Each row is a point. Any point is a mix of the corners, with weights that add up to 1. It lies inside the corners' shape when no weight is negative. Is each point inside? If not, which corners have a negative weight?

Corners:
(1): [-2.75 -2.24]
(2): [ 0.65 -0.51]
(3): [0.18 0.55]
Points:
[ 0.18 -1.03] -> outside (3)
[-2.24 -1.93] -> inside
[-1.63 -0.88] -> outside (2)
[ 0.36 -0.21] -> inside
[0.66 0.49] -> outside (1)

Corners:
(1): [ 1.43  1.85 -1.82 -1.90 -2.05  1.19  0.16 -0.88 -0.21]
(2): [ 1.22 -0.39 -1.73 -1.59 -2.43 -1.55  3.33 -1.26  0.25]
(3): [ 1.34  0.21  1.56 -0.34 -1.35  1.40 -2.39  1.46 -2.12]
(4): [ 1.47  2.27 -0.24 -2.43 -1.42 -3.15  1.87  2.87  0.07]
(5): [-1.72 -1.30  1.26  0.41 -0.58 -3.71 -2.70  0.23  0.88]
(6): [-0.53 -0.25 -1.30  0.91  3.18  1.05 -0.35 -2.80 -0.18]
(7): [-0.77 -0.45 -1.06  3.40  2.40 -0.55  0.72 -0.26 -0.22]
(8): [-0.19  0.77 -0.20  1.74  0.85  3.70  1.90 -0.32  0.11]
(9): [-1.01  2.34  2.62  2.10 -0.67  1.02  0.72 -0.47 -0.50]
(10): [-1.53 -0.37  0.03 -2.02 -1.27 -1.92  1.27 -0.21 -1.25]
Points:
[-0.35  0.56  0.85  2.01  1.78  1.57 -0.88 -0.11 -0.58] -> outside (1, 2, 10)
[ 0.12  0.83 -0.02 -1.64 -0.96 -0.74  0.14  0.89 -0.32] -> outside (2, 7, 9)
[ 1.00  1.38 -0.05 -1.79 -1.78 -1.55 -0.05  2.27 -0.52] -> outside (2, 6, 9)
[-0.22  0.58  0.00 -1.30 -0.93 -1.74  0.94  0.66 -0.51] -> inside
[ 0.43  0.87  0.86  1.85  0.46  1.02  0.29  0.39 -0.93] -> outside (1, 5, 10)
[ 0.05  1.32  0.02  0.08 -0.60  0.65  0.38 -0.74 -0.34] -> inside
[-0.11 -0.02 -0.94  1.12  0.80 -0.15  0.57 -0.17 -0.30] -> outside (9)
[ 0.19 -0.03 -1.06 -0.43 -0.13 -0.81  0.65 -0.09 -1.13] -> outside (5, 8, 9)
[ 0.04  0.58  0.20 -0.97 -1.24 -0.58  0.67 -0.03 -0.50] -> outside (7)
